Each row of a before or after table is a point. The points were changed in one or more steps. Then noise was added and the rows were shuffled. The steps act on columns, c1 being the first. Name the steps. A step turns or swaps two columns, mirrors them in a line or flattens them onto one, adds a multiple of one to another, or multiplies or shifts one. Angles are multiples of 10 degrees, from the lower column toward the higher: turns from -170 to 170, lines from 10 to 170 but not 90. Use the fewest steps. Two steps may share a column if one is a turn and the other turns, adds or multiplies; they go together, in the order done. Otherwise the lowest column goes first.

Before (13 x 2)
[[-3.6 -1.5]
 [ 3.3  3.7]
 [ 2.0  3.5]
 [-3.6 -2.9]
 [-2.1 -1.5]
 [ 1.5  4.4]
 [ 3.1  2.9]
 [ 1.9  1.1]
 [ 4.8  1.9]
 [ 0.4  2.0]
 [ 0.4  1.4]
 [-1.6 -4.2]
 [-0.9 -1.5]]
After (13 x 2)
[[-1.5  4.7]
 [ 0.3 -2.7]
 [ 0.7  5.1]
 [ 0.6 -4.6]
 [-0.9  1.1]
 [ 0.9 -1.5]
 [-3.1  3.5]
 [ 0.1  2.1]
 [-1.5  1.4]
 [ 2.9 -3.5]
 [-0.5 -3.9]
 [-0.9  4.2]
 [-2.0  3.4]]
Steps: turn c1 and c2 by 60 degrees

Before (8 x 6)
[[-0.1  1.4  0.3 -6.0 -3.2 -1.4]
 [ 4.1  3.3 -0.9  5.7  2.8 -4.6]
 [ 1.4 -0.1 -4.4 -2.9 -3.3  0.5]
 [-0.4 -1.4  1.5 -2.3 -2.8  4.0]
 [-2.7 -0.4 -2.0  5.7 -2.9 -1.1]
 [-0.1 -5.3 -1.5 -0.1 -5.8 -0.6]
 [ 0.7  1.0 -2.8  5.5  4.6 -4.0]
 [-0.5 -0.3 -0.3 -0.2  1.5 -1.6]]
After (8 x 6)
[[ 1.4  1.4  0.3 -0.8  1.5 -5.0]
 [ 6.5 -1.7  0.2 -0.3 -0.3 -5.4]
 [-0.7  0.1 -0.8 -0.6  1.6 -1.3]
 [-4.3  1.5  0.4  2.7 -4.6 -1.4]
 [ 2.2  3.4  1.9  0.9 -1.0 -0.9]
 [ 0.1  4.5 -2.9  2.6 -3.7  0.8]
 [ 0.1 -1.0 -0.2 -0.1  0.3 -1.5]
 [-0.7 -0.5  0.0  0.7 -1.0  4.6]]
Steps: multiply c1 by 1.6; turn c2 and c3 by 130 degrees; turn c3 and c6 by -30 degrees; flatten c4 and c5 onto the line at 120 degrees

Before (10 x 11)
[[ 1.9 -4.6 -0.8  1.4 -1.3 -4.3  3.2  3.2 -5.5  2.2  5.1]
 [-2.0 -0.9  1.7  1.9 -2.1 -1.0  4.0  2.3  1.2  0.9  0.8]
 [ 0.3  0.7  3.1 -1.1 -0.8 -3.2 -2.1  1.4 -0.7  1.7 -0.6]
 [-2.8 -0.9 -1.0 -2.6 -2.4 -4.6 -0.5  1.0  1.6 -4.6 -3.0]
 [-0.2 -2.0  1.2  0.6 -1.1 -0.1  0.0  4.4  0.1 -0.7 -0.6]
 [ 1.2  3.2 -2.0  0.7  0.0 -0.2  0.6  1.5 -3.8 -3.5  3.4]
 [-1.3  0.6  1.2 -2.5  2.0  4.0 -3.1 -2.6 -2.0 -2.9  0.1]
 [-0.5 -0.5 -5.0 -3.3 -3.0  2.5 -2.7 -1.9 -3.1  1.3 -0.9]
 [ 0.2 -5.2 -1.5 -4.7 -0.2 -1.4  2.2  0.9  5.6  2.9  5.6]
 [-3.4  1.0 -2.5  2.9 -1.9 -3.6 -0.5  2.4  1.1 -2.4  3.7]]
After (10 x 11)
[[-1.1  0.6  2.6  0.0 -1.4 -0.4 -2.5  2.7 -2.1 -0.9 -3.3]
 [-0.3  0.7  0.3 -2.8  2.8 -0.3 -3.5 -4.2 -2.1  1.7  4.0]
 [-0.7  3.5 -3.7  1.4  1.4  3.3 -1.6  2.7 -2.6  3.1  0.0]
 [ 4.3  0.8 -1.3  0.0 -1.2  3.8 -1.1  4.0  2.0  3.3 -3.6]
 [ 2.9 -0.5  2.2  0.1 -2.2  1.3  4.4  3.8  0.0 -0.1 -1.2]
 [ 1.0 -1.5  1.3  0.4 -0.8 -0.8  2.0  6.9 -0.7  0.8  0.0]
 [-0.1 -4.4 -3.7  1.9 -2.1  5.5  5.9  4.8 -4.5 -1.6 -4.1]
 [-3.4 -5.1  1.5 -3.3 -1.3  5.9  5.9  1.5  5.6 -2.7 -1.1]
 [ 0.5 -1.2  0.2 -3.6 -0.4 -3.3  0.2  0.9  1.9  4.8 -4.2]
 [-1.3 -0.5 -5.5 -3.2 -3.3 -0.9 -1.7 -2.9  0.0 -0.2  2.7]]
Steps: mirror c1 and c4 in the line at 70 degrees; add -0.7 times c2 to c7; turn c3 and c9 by -30 degrees; mirror c5 and c10 in the line at 170 degrees; swap c6 and c11; multiply c8 by 1.6

Before (10 x 18)
[[ 1.0 -1.5 -0.6  3.9 -2.1 -5.8  1.5 -1.0 -3.0  1.0  0.3  1.0  0.7  1.1
   0.9 -5.7  3.2  6.3]
 [-0.7 -2.3  0.4 -2.0  1.6  2.2 -7.6  0.1 -0.3  1.4  0.0  0.3  1.3  0.8
  -0.5 -1.6 -3.9 -0.6]
 [ 2.1  1.5  1.0 -0.5  1.3 -2.0  2.4 -1.5 -2.0  4.5  1.8 -0.5 -4.8  2.3
  -0.7  2.1 -3.2 -5.4]
 [ 2.2 -3.6 -1.9  2.2  1.6  1.1 -1.8 -3.2  0.6  0.6  1.1 -1.8  0.7  4.2
   2.7  2.6 -0.3  2.5]
 [-3.0  2.7 -6.4 -0.6  3.4 -3.0 -4.3 -4.6 -0.1 -0.3 -2.5  2.7  0.5 -1.1
   1.1 -0.2 -1.7  4.7]
 [-0.7 -4.8  0.4 -1.8  2.1  1.6 -0.6 -1.3  0.9 -1.4  0.4  0.6 -7.7 -1.8
   3.6 -1.2 -0.2  0.0]
 [ 2.6 -2.1 -0.4 -1.4  3.9  1.4  2.5  0.0  3.5 -0.4  5.8 -2.0 -0.2 -1.3
   0.4  1.0  1.0  0.3]
 [ 3.4  1.6 -1.7 -1.3  1.8  2.2  0.0  1.0 -2.5  1.8 -2.3  0.6 -0.6 -0.7
  -2.4  1.3  1.7 -7.1]
 [ 0.5 -1.7 -1.0 -3.2  1.0 -1.8  2.4  2.5  2.0 -0.7 -4.0 -0.5  2.4  2.9
  -0.7  3.0 -0.5 -5.0]
 [ 5.4 -2.2 -1.2 -0.7 -1.4 -1.9  0.6 -0.6 -2.8  1.2 -0.5 -4.3  0.6 -3.7
   1.3 -2.4 -2.9  1.9]]
After (10 x 18)
[[  1.2   1.6  -1.8  -1.4   0.9  -0.1  -7.9   1.0  -2.6   1.5  -2.4   1.2
    2.1  -0.7  -0.8   1.2  -2.4 -10.0]
 [  3.3   1.9   0.5  -0.6  -4.6  -5.3  -2.7  -1.5  -2.1   4.3   1.5  -0.1
   -0.9   2.3   0.1   2.2   1.0  -8.8]
 [  2.5  -2.2  -1.1  -0.8  -2.3   0.2 -12.3  -0.4  -2.9   1.0  -0.5  -4.4
   -2.4  -3.9   1.5  -2.4   3.1  -1.2]
 [ -4.9   2.8  -6.6  -0.7  -4.1   0.0   3.8  -4.7  -0.1  -0.2  -2.6   1.9
   -3.2  -1.3  -0.8  -0.6  -2.1   2.0]
 [  1.8  -1.6  -0.7   3.8   5.1  -0.1  -0.8  -1.1  -3.2   1.0   0.6   0.7
   -5.8   1.0   0.0  -5.2  -0.2   3.3]
 [  2.4  -1.6  -0.8  -3.3  -1.3   2.1   1.0   2.6   2.0  -0.6  -3.9  -0.1
   -2.3   2.9   0.1   3.1  -0.5  -7.9]
 [ -7.2  -2.1   0.4  -2.0  -5.4   1.5  -5.1   0.0   0.0   1.4  -0.1   0.7
    2.2   0.7  -0.3  -1.7   0.7  -3.4]
 [ -0.8  -3.5  -1.8   2.4  -1.3   0.5  -6.4  -2.9   0.5   0.7   0.9  -2.8
    0.8   4.4   1.1   2.4  -1.4  -0.4]
 [  3.3  -1.9  -0.4  -1.3  -1.5   0.2  -3.7   0.1   3.8  -0.5   6.0  -1.4
    1.3  -1.3   0.4   1.0  -3.8  -2.4]
 [ -0.7  -5.0   0.4  -2.2  -1.8  -7.1   1.1  -1.3   1.1  -1.3   0.3  -0.6
    3.1  -1.4   0.2  -1.1  -1.4  -2.8]]
Steps: turn c1 and c7 by -70 degrees; multiply c7 by 2.5; turn c5 and c17 by -120 degrees; multiply c5 by 1.3; mirror c6 and c13 in the line at 40 degrees; flatten c12 and c15 onto the line at 160 degrees; shift c18 by -3.0

Before (14 x 24)
[[ 2.3  0.0  1.3  0.3 -1.2  1.2 -3.2 -0.3  1.7 -1.7  5.1  1.4  2.6  0.3
   2.0 -1.5 -0.4  2.1  1.3  1.8 -0.1 -2.5 -0.4  0.1]
 [ 0.2 -2.1 -3.3 -1.9  2.5 -0.8 -1.6 -3.8 -1.6 -1.6 -3.8  5.3  0.2 -0.9
  -2.2 -1.8  0.1 -2.4  3.0 -0.9 -4.0 -0.4  8.0  1.1]
 [ 1.4  2.4  3.7  1.9 -3.3 -1.3 -3.2 -4.1 -0.4  0.7  1.0 -0.1 -0.8  4.0
   2.7  1.4 -0.4  0.4  1.5  1.3  3.4 -1.8 -0.9 -0.4]
 [-0.7  6.3  1.0  1.8  0.0  1.7 -2.6  0.6  1.5 -0.3 -2.2  1.4 -3.7 -1.9
  -4.3 -2.4  5.4 -3.2 -5.2  0.0 -2.2 -0.1  3.9  0.1]
 [-0.8 -2.2 -3.8  0.3  2.2 -2.4 -6.5  1.3  0.0 -1.6 -1.3  3.3 -3.3  0.0
  -1.8 -5.2 -1.4 -2.8  6.2 -2.4 -1.2  0.2  5.6 -0.5]
 [ 3.3  3.0  1.9 -1.0 -3.2  1.0  1.6 -1.8 -3.3 -1.6  3.1 -4.1 -2.2  1.3
   2.7 -1.7 -1.8 -0.2  0.6  2.8  2.5 -4.6 -4.1  2.1]
 [ 1.0  2.1  1.3  5.2 -0.3  0.2  0.6  0.9  4.8 -1.5 -2.6 -3.0 -0.2 -2.3
  -1.6 -2.2  4.6 -6.3 -2.2  1.4 -1.2  2.2  2.5  1.2]
 [-1.1  5.8 -5.0  3.1  1.3  1.6  0.4  1.2  3.2  2.4 -3.1 -0.8 -1.6 -2.8
   0.0 -0.9  0.0 -5.8 -5.0 -1.8 -3.2  3.4  2.3  0.3]
 [ 0.1 -1.3 -1.1 -3.0  4.3 -0.3 -6.5 -2.1  0.1 -0.7 -2.8  2.6 -0.2 -3.1
  -3.8 -1.0 -2.4 -4.0  4.9 -2.5 -3.7  1.6  1.5  2.5]
 [ 2.7  0.8  3.7  0.7  1.4 -1.3 -1.2 -2.3  1.1 -1.2  4.1 -1.5 -3.8  5.1
   3.4 -1.2 -1.3  1.0  0.6  2.8 -2.4 -1.6 -1.8  1.6]
 [ 0.7 -1.7  1.3 -2.0 -5.9 -2.5 -1.9 -0.5  2.8 -1.3  1.1  0.6 -1.8  3.4
   1.1  0.3  1.5  1.8  0.2  3.9 -0.3 -3.5 -3.2  2.3]
 [-3.6  6.5  0.8  2.0  0.9  2.8  1.7  3.9  4.4  2.3 -2.0 -0.2 -1.4 -2.2
  -1.9 -0.8  1.6 -6.0 -0.5  3.2 -1.8  2.8  4.5  2.5]
 [ 4.5  0.5  1.3  0.8 -3.4  1.1  0.1 -0.3 -0.9 -0.5  5.0 -2.7 -2.2  4.9
  -2.1  2.6 -0.7  0.9 -0.2  2.7  1.5 -0.2 -1.7  0.5]
 [-1.1  5.3 -3.2  4.8  2.5  2.0  1.3 -0.3  4.2  0.7 -2.5  2.1 -4.2 -4.1
  -2.6 -0.3  6.5 -3.1  0.0  0.6 -0.8  1.8  1.7  1.3]]
After (14 x 24)
[[-1.6  5.1 -2.0  4.9  2.6  1.6 -2.3 -0.5  0.2  0.4  0.5  2.3 -4.3 -5.3
  -2.5 -3.6  6.7 -2.3 -1.0  2.3 -0.3  1.5  1.5  1.1]
 [ 0.8  2.2  3.6  2.0 -3.5 -0.8 -0.7 -4.0  0.1  1.0  0.7  0.2 -0.8  6.1
   2.9  1.1 -0.7  3.3  3.8 -1.6 -0.2 -2.0 -1.2  0.1]
 [ 1.4 -1.4  3.8 -2.1 -5.8 -2.4  0.9 -0.7  1.5 -1.4  2.1  0.8 -1.7  5.0
   1.5 -0.7  1.6  2.7 -0.4  2.1 -0.6 -3.5 -3.8  2.1]
 [ 3.7  0.1  2.4  0.2 -1.3  1.3  0.9 -0.6  3.4 -1.6  3.7  1.5  2.4  1.5
   1.8  0.1  0.1  3.7  0.2  0.7 -1.4 -2.4 -0.3  0.3]
 [ 0.3 -1.4 -2.3 -2.4  4.6 -0.2 -5.8 -2.0 -1.1 -0.6 -1.7  2.5  0.0 -4.1
  -3.7 -1.2 -2.5  4.9 -1.9 -1.1 -5.3  1.3  1.8  2.6]
 [ 2.1  2.1  1.5  5.3 -0.5  0.0 -5.7  1.0  0.5 -1.5  0.8 -3.0 -0.3 -1.1
  -1.5 -2.1  4.6 -2.7 -1.8  0.4  1.5  2.0  2.4  1.2]
 [ 0.1 -2.4 -4.4  0.1  2.2 -2.5 -4.6  1.2 -0.6 -1.7 -0.8  3.2 -3.5 -2.1
  -1.9 -7.2 -0.9  5.1  1.0  0.8 -6.5  0.5  5.6 -0.5]
 [-3.0  5.8 -4.5  3.2  1.1  2.1 -5.3  0.9 -0.4  2.0 -0.3 -0.7 -1.6 -5.2
   0.0 -2.2  0.0 -2.4 -4.6  1.9  3.8  3.5  2.1  0.1]
 [ 3.9  1.2  4.6  0.7  1.4 -1.4  0.5 -2.0  2.7 -1.4  3.0 -2.0 -3.8  7.3
   3.3 -3.8 -1.2  1.4 -1.9 -0.2 -1.4 -1.2 -1.6  1.6]
 [ 4.6  3.0  3.5 -0.9 -3.5  0.8  0.6 -1.9  0.1 -1.4  0.6 -4.0 -2.3  3.1
   2.6 -3.6 -1.6 -1.2  2.7  0.9  0.2 -4.4 -4.5  1.9]
 [-5.2  6.5  2.5  2.1  0.9  2.8 -4.9  3.7  0.8  2.3  0.9 -0.2 -1.4 -1.0
  -1.5 -1.6  1.5 -3.5 -1.8  2.1 -0.1  2.9  4.5  2.5]
 [-0.8  5.8  0.7  1.9 -0.1  1.9 -4.0  0.4 -0.6 -0.4 -0.5  1.3 -3.4 -1.6
  -4.2 -4.9  5.3  1.5 -4.1 -0.7  3.9 -0.2  3.8  0.3]
 [ 0.8 -2.1 -3.2 -1.7  2.6 -0.9 -2.6 -4.1 -2.6 -1.4 -2.9  5.3  0.4 -2.7
  -1.8 -1.6  0.2  0.6 -2.6  1.6 -4.1 -0.8  8.3  1.2]
 [ 4.8  0.7  2.6  1.0 -3.4  1.4  0.7 -0.3  1.9 -0.4  2.3 -2.7 -2.1  6.3
  -1.9  1.1 -0.5  0.3  1.4  1.2  0.7  0.2 -1.7  0.5]]
Steps: add -0.7 times c10 to c1; turn c3 and c20 by -40 degrees; add 0.5 times c3 to c14; turn c7 and c18 by -70 degrees; flatten c9 and c11 onto the line at 50 degrees; add 0.7 times c13 to c16; turn c19 and c21 by -70 degrees
